Rows are points. A path goes straight from each point to the next, and from the last back to the first. The post is the endless flat space through its rows: a point in 2 columns, a line in 3, a plane in 4, and so on, so that a path can go around it. Count how often the path circles the post. Going back the other way cancels.

Post, 2 rows:
[[-18 -27 -51]
 [  4   3  25]]
Path, 9 rows:
[[-36 -47 -39]
 [-21  -4  11]
 [-42  42 -32]
 [-12  34 -68]
 [-58  25 -10]
 [-36 -29 -24]
 [-16 -44  -9]
 [  5 -43 -23]
 [  1 -51 -10]]
Times around: 0

Post, 5 rows:
[[  1   8  30 -19  12  20]
 [ 19 -13  48  89  -2  57]
 [ 17 -29  51 -18 -74  16]
 [ -5   1 -47  28  24  -2]
 [-22  25   0 -20  58 -74]]
Path, 9 rows:
[[ 41  -2  33  -4 -34 -44]
 [ 12 -22 -39 -47  17   8]
 [-14  -5  -5 -39  23  36]
 [ 11 -46  -4   6  44 -24]
 [ 67 -34   2 -32 -24  23]
 [ 13  24   4  26 -15 -24]
 [-25  60   1  22   8  26]
 [-20  17  51  -8   9 -35]
 [ -3  51  27  33 -35 -58]]
Times around: 0

Post (8 x 9):
[[ 45  29  18 -15  18  62 -49 -41  18]
 [  4  -4  46  13   6 -92 -56 -64 -48]
 [-16 -15  -2  44   3  19 -16  37  18]
 [  2 -19 -11  35  25   9  15 -35 -10]
 [  1  38  48 -28  26  13 -13 -50  43]
 [ 10  -4 -23 -17  41  -6 -24  37  32]
 [ 27  35   6 -25  -2  59  15 -42 -15]
 [  3  35  -8  47  -4   2 -26 -15  44]]
Path, 13 rows:
[[ 18  32 -11  14 -14 -29  -9  -9   5]
 [ 27 -44   6  -4  -1 -53 -27 -30  -3]
 [ -2  19 -13   1  17 -38  25 -88   7]
 [ -8  76  -8   8   3  59 -34 -54  58]
 [ 26  54 -20 -37 -28  49  -6 -61  33]
 [ 23   1  22 -48  30 -22 -23   9  28]
 [ 30  32   4  64  20  12  26 -43  14]
 [  3   0  16  48  60  -9 -17 -62  35]
 [-22  57 -27   3  -1  22 -42  -7  24]
 [ 21   2 -34  23  26  48 -41 -58  43]
 [ 63 -30 -25  40  -8   3 -51 -47  16]
 [-21 -31  47  32  25   2  17   3  30]
 [ 21  56  36 -11  17  35 -29 -23  46]]
Times around: 1
